Each row is a point. Each copy is the shape, with its points in the same order, turned, moved and blurred by noise. Is it also mirrored, or only turned?
(in the rows, 128 means zero)

Shape (6 x 3):
[[ 84 137 114]
 [109  93 109]
 [143 150  77]
 [ 77 100 140]
 [184 136 124]
 [157  96  99]]
Copy 1 (6 x 3):
[[104  93 127]
 [119 115  86]
 [173  85 122]
 [ 79 126  99]
 [189 146 126]
 [165 123  76]]
Copy 1 is: mirrored
Copy 2, 6 rows:
[[108 151  73]
 [143 115  83]
 [162 179 110]
 [101 107  68]
 [154 141 165]
 [173 120 117]]
Copy 2 is: only turned
Copy 3:
[[119 173 141]
 [ 91 132 147]
 [108 142  78]
 [112 152 177]
 [140  86  89]
 [ 90  99 112]]
Copy 3 is: only turned

Shape (12 x 6):
[[125  96 137  80 132 135]
 [106 103 139 103 139  93]
 [116 168 145 211 154 155]
 [121  94 110 133 130  99]
 [113 135 124 117 139 115]
 [147 126 124 173 161 195]
 [142  94 118  87 145  94]
 [119 122 208 175 164  88]
 [137 141 165 113 168 160]
 [136 116 101  89 160 114]
 [ 65 100 127 104 154 172]
 [122 102 103 154 172 106]]
Copy 1 (12 x 6):
[[121  74 138 103 131 140]
 [ 95  86 155 135 136 116]
 [ 76 187  95 165 139 194]
 [108  98 115 152 128 108]
 [104 118 136 131 156 135]
 [121 133  71 149 132 209]
 [137  75 148 142 134 115]
 [ 57 138 177 182  94 169]
 [121 117 147 123 139 200]
 [141  87 136 139 167 129]
 [ 72  69 104 102 165 169]
 [104  99 110 187 150 136]]
Copy 1 is: only turned
Copy 2 (12 x 6):
[[106  97 135  99 124  98]
 [125  93 147 144 112  83]
 [139 101  86 197 151 196]
 [164 106 135 140 120  97]
 [120 118 134 147 125 116]
 [142  99  87 120 170 180]
 [138 111 168 118 134  84]
 [130  33 148 209 141 136]
 [ 86  88 129 129 162 147]
 [125 131 147 118 154  88]
 [ 93  97  64 118 127  93]
 [169 106 116 157 153 101]]
Copy 2 is: only turned
Copy 3, 12 rows:
[[105 158 144  71 119 136]
 [ 97 135 116  81 142 111]
 [ 79 124 161 213 149 114]
 [ 93 115 106 101 141 146]
 [112 140 120 120 128 116]
 [ 92 156 181 179 141 172]
 [128 132 121  68 143 140]
 [ 74  99 171 126 194  70]
 [120 168 185 129 142 115]
 [141 154 116  95 140 145]
 [ 64 209 127 112 126 132]
 [101 131 107 132 176 149]]
Copy 3 is: only turned

Shape (14 x 8):
[[140 136  96 115 146 195 135 145]
 [141 179 131  98 135  84 107 134]
 [ 84 116  86 135 132 112 156 171]
 [130 103 138 123 121 174 159 132]
 [101 100 144 197 123 205 121 131]
 [161 117 140 123 102 129  89 114]
 [149 193  96 172 123 120 127 134]
 [155  86  82 120 117 162 142 124]
 [172 123 190 152 126 177 104 157]
 [161  63 136 110 124 132 160 121]
 [ 78 161 164  86 109 140 129  63]
 [137  97 136 114  77 172 116 135]
 [127 172 150 150 106 108 116 137]
 [175  36 129 114 152 105 137 113]]
Copy 1 (14 x 8):
[[122 117  95 123 166 176 123 138]
 [148 178  84 129  98  98 120 119]
 [123  86  94 126 117 105 107 190]
 [ 98 116 122 147 112 177 110 148]
 [108 109 185 100 124 188 144 181]
 [158 162 132 111  85 162 103 115]
 [145 124 110  99 112  97 175 109]
 [145  81 106 119 120 180  88 126]
 [152 165 164 155 108 195 152 144]
 [131 104 134 165  92 168  58 130]
 [ 46 201 118  93  89 129  98 126]
 [132 139 106 113  83 201 106 152]
 [134 164 125 115  77 116 156 142]
 [159 109 155 172  97 148  31 122]]
Copy 1 is: mirrored
Copy 2, 14 rows:
[[136 118 125 121 127 195 183 118]
 [120 102 105 103 170 124  95 129]
 [ 99  98 123 166 138 172 132 196]
 [142 136 167 142 103 157 163 142]
 [127 157 141 213 116 131 209 119]
 [174 116 104 129 119 109 129 116]
 [120  68 124 146 206 135 155 113]
 [162  90 118 140 101 166 179 158]
 [178 180 143 149 154 127 154 103]
 [178 128 152 118  97 143 151 181]
 [ 73 117 152 110  85  92 118  98]
 [166 124 142 156  87 162 137 122]
 [124 112 135 154 173 105 112 123]
 [190 130 111 107  99 114 155 212]]
Copy 2 is: mirrored

Shape (12 x 9):
[[157 108 124 152  92 118 125 132 159]
 [111  97 103 111  90 120 105 132 116]
 [124  97 130 114 107 179 129 133 150]
 [134 116 147 110 130 162 111 168  57]
 [132 170 100 154 226  90  83  99 158]
 [115 108  93 108  90  96 146  97 157]
 [133 132 105 135 107 109 148 102  66]
 [145  90 109 107 142 110 141 209  98]
 [188 149 102 110 109 213 129  98 126]
 [141 101 153 114 105  92 129  97 137]
 [218 117 109 109  93 107 123 112 159]
 [193 183 109 111 104  95 134 120 140]]
Copy 1:
[[145  96 154 127 121 127 111 109 143]
 [102 102 141 140 169 150  93 130 105]
 [102 122 163 144  97 165  89 120 108]
 [124 114 145 149 119 133 103 165  25]
 [156 214 124  58 158  89 104  68  93]
 [102 120 142 124 169 164 137 110 155]
 [130 101 116 134 164 147 165 116  69]
 [169 142 179 171 158 136 104 180  82]
 [144 108 124  91  69 210 105 105  76]
 [100 102 169  99 143 120 149 127 125]
 [174  86 166  73 132 165 123 131 146]
 [174 118 104  73 129 148 147 145 132]]
Copy 1 is: only turned
Copy 2, 12 rows:
[[111 130  90 143 110 135 109 131 165]
 [112 112 127 146  99 113  94 117 103]
 [ 94 112 147 141 147 141 126 107 143]
 [168  67 147 101 161 116 112 129 109]
 [182 225  96 104  97 112 192 111 106]
 [ 71 130 102 142  72 134 129 139 114]
 [136  75  87 123  97  87 148 160 104]
 [144 108  94 107 166 161  89 141  73]
 [ 86  96 125  85 149  75 154  88 173]
 [128 106 108 126  67 158 131 128 139]
 [ 89 126  64  85  90 131 102 104 169]
 [106 148  76  60  90 103 125 157 156]]
Copy 2 is: mirrored

Shape:
[[147 124  85 116 134 140 145 150 136  84 165]
 [134 141  93 113 147 104 111 100 125 136 184]
 [145 101 183 184  97 151 144  68 166 161 137]
 [124  57 209 193  94 125 114 182  80 192 136]
 [111  87 194 149  92  88 147 175 122 186 135]
 [124 100 121  91 104 116 112 107 141 109 139]
 [119 108 138 103 165 106 120 107 128  90 150]
 [ 83 156  82  70 160 127 163 136 123 127 131]
 [156 114 113  74 151  98 180 112 122 134 147]
 [155 101 122 129  80 145 111  71 120 131 145]
 [141  93 185 169 109  73 103 176 122 181  87]
 [141 131 134  95 146 135 127 114  95 118 132]
 [124  82 102 100 174 115 132 153 129 162 115]
 [169 132 185 124 102 161 123 112 163 167 149]
 [126 139 120 117 161  76 173 149 106 150  83]]
Copy 1, 15 rows:
[[135 174 100 172 138 102 168 115 106 154 174]
 [138 158  92 140 144  93 162 132 158 184 125]
 [129  96  97  61  84  83 164 118 149  78 163]
 [ 36  93 181  70 107 138 178  81 111  98 112]
 [ 79  90 169  87 173 125 159  90 123  90 122]
 [159 154 123 108 147 121 123 113 125 156 165]
 [163 205 119 129 139 111 149 103 131 137 135]
 [175 146  73 181 178 152 159 107 128 139 122]
 [148 172  72 126 184 101 150 127  90 135 122]
 [136 126  97  83 103 102 134 114 118 165 163]
 [ 51 116 175 102 140 132 112 135 145  80 116]
 [154 165 107 134 120 118 132 111 107 146 114]
 [124 169 114 125 164 173 162 153 113 123 127]
 [153  85 141  94 109  72 153 145 106 112 137]
 [102 149  81 156 179 137 122 125 120  87  95]]
Copy 1 is: mirrored
Copy 2, 15 rows:
[[148 106  69 128 115 109  99 119 130 135  76]
 [140 134  87 138 135  78  89 133  95  91 132]
 [ 58 119 112 190 166  79 144 122 195 120 163]
 [ 66 111 180  96 105  81 126  60 176 172 208]
 [ 65 109 126  90 100  86 166  94 137 157 191]
 [103 131  92 122 117 127 111 168 140 113 124]
 [115 127 127 107 132  78 117 159 123 100  84]
 [163 143  82 109 156 103 137 173  71 163 102]
 [136 172  66 115 115  66 139 146 123 135  98]
 [123 149 103 166 122 115 102 146 178 111 159]
 [ 55 139 166 119  84 108 168  72 122 141 170]
 [143 161 116 107 154 105 116 139 136 114 104]
 [ 94 166 120 122 107  81 110 134  89 176 103]
 [ 63 145  79 139 176 114 122  95 167 118 156]
 [141 160 126 122 118  83 186 121  90 151 107]]
Copy 2 is: mirrored
Copy 3 (15 x 11):
[[134 146 101 143 112 141 177 137 123  99 185]
 [110 135 168 117  72 133 169 138  98  88 156]
 [ 74 115 145 116 123 199  79 160 160 139 103]
 [146  79 156 130 155 148  53  41 132 166  89]
 [100  79 159 114 152 113  98  76 142 183 115]
 [114 132 115 108  72 106 135 142 150 117 150]
 [ 90 138 129 146  88 104 131 123 138  66 151]
 [120 113 125  95 135  77 186 161 111  67 168]
 [ 91 106 130 137 106  91 131 166  94 112 199]
 [139 127 125 118  62 160 104 167 131 129 125]
 [ 93 131 135 115 145 104  81  64 106 176  78]
 [133 135 139 141 111  95 120 155 115  84 139]
 [107 121 115  82 133  98 111  99  90  93 178]
 [117 156 171 117 136 157  85 165 150 148 137]
 [ 82 105 111 124 160  71 141 135  71 113 132]]
Copy 3 is: mirrored
Copy 4, 15 rows:
[[158 133 168 107 128 154 147 117 188 131 142]
 [155 134 123 137 110 179 127 138 126 156 159]
 [133 158  93 115 158  59 202 137  79 140 153]
 [101 196  89  77 129  37  92 113  82  55 160]
 [106 147  96  96 132  39  76 133 111 105 172]
 [140 134 173 122 153 127 125 122 111 167 143]
 [182 137 134  98 175 153 111 120 128 153 141]
 [112 103 130  85 138 173 104 126 183 188 126]
 [167 131 142  70 111 124 111 147 153 200 153]
 [130 173 164 128 131 118 167 145  87 154 141]
 [132 130  98 108 114  38  77 103  76  92 120]
 [146 164 133  96 138 142 112 136 140 168 112]
 [136 129 126  67 103 136  96  71 132 163 148]
 [140 184 101 149 141  59 161 124 130 168 142]
 [136  90 104  61  99 111  85 134 141 158 103]]
Copy 4 is: mirrored

Shape, 15 rows:
[[149 135 126 141 155 126 136 107 133  63 109 145]
 [190 119 152 137 154  79 120 103 134  62 154 145]
 [125 138 111 108 162  87 129 191 130 174 113  85]
 [ 85 148 124 136 156 109 153 123 137 148 165  99]
 [186 129 144 144 114 124 124 121 170 106 163 172]
 [108  73 106 124 119 109 129 110 133 145 123  89]
 [ 73 147  91  90 102 131 115 135  81 165 149 106]
 [ 88 128  96 109 141 137 153 123 139 136 160  65]
 [ 96 103 154 174 165 154  42 162 123 138 158 134]
 [192 135 183 152 127 127 134 131 176  64  96 116]
 [ 68 123  85 119 127  95 133 140 165 127 121 121]
 [178 132 210 158 102  75 106 127 154  43 137 148]
 [104 145  59 176 121 110 143 126 118 143 145  78]
 [ 89 127 125 133 131 104 164 113 113 178 108 121]
 [ 95 104  92 146 137 130 184 175 104 122 161 106]]
Copy 1, 15 rows:
[[131  91 101 156 140 169 174 118 121 112 151 136]
 [181  74  91 149 139 166 163  97 124  94 120  90]
 [142 128 134 113 122  63 121  84  64 132 133 177]
 [ 93 115 127 155  90  85 115 101  88 131 138 120]
 [123  76 114 120 140 186 138  70 135 102  86 120]
 [131 136 167 145 144  81 135 122 136 150 112 129]
 [123 164 143 161  89  93  68 137 120 124 118 181]
 [117 140 154 171  79  85 129  91 121 155 150 136]
 [117  82 168  51  88 127 108 161 116 101 151 133]
 [130  93  91 108 186 178 161  62 137 112 172 111]
 [ 87 142 145 154 114  77 165 109 115  91 117 156]
 [162  91  85 107 187 180 131  82 139  50 138  66]
 [ 99  97 188 196 128  90 107 101 103 119 140 153]
 [ 91 138 123 157 146  88 112 135  82 162 108 143]
 [114 157 186 169 102 135 130 101  61 131 139 127]]
Copy 1 is: only turned
Copy 2:
[[122  81 137 112 134 112 156 118  92 114  80 100]
 [ 80  79 131  66 168 140 164 107 116  96  84  88]
 [111  81  74 166 123 172 114 116 146 150 176  78]
 [ 77 115 125 164 108 121 109 113 128  91 164  82]
 [125 106 140  79 176 132 111  94 153  84  84 106]
 [101 122 125 138 127 144 148 116 121 120 179 157]
 [106 140  99 125  61 107  96 144 153 144 181 112]
 [110 135 123 154  95 117 131  94 109 107 196  92]
 [ 93  95  71 113 185  98  51 156  87 111 156 129]
 [131 124 117 126 197 146 160  90  98 122  51  95]
 [109  86  91 168  94 104 133  89 145 105 154 137]
 [ 65 122  92  82 194 141 153  98 120 102  25 110]
 [132 122  98 152  81 147 136 148 119  59 169 104]
 [ 89 110 146 179  98 145 117 143 148 127 146 125]
 [110 106 117 138  65 166  90  92  84  97 157 110]]
Copy 2 is: mirrored
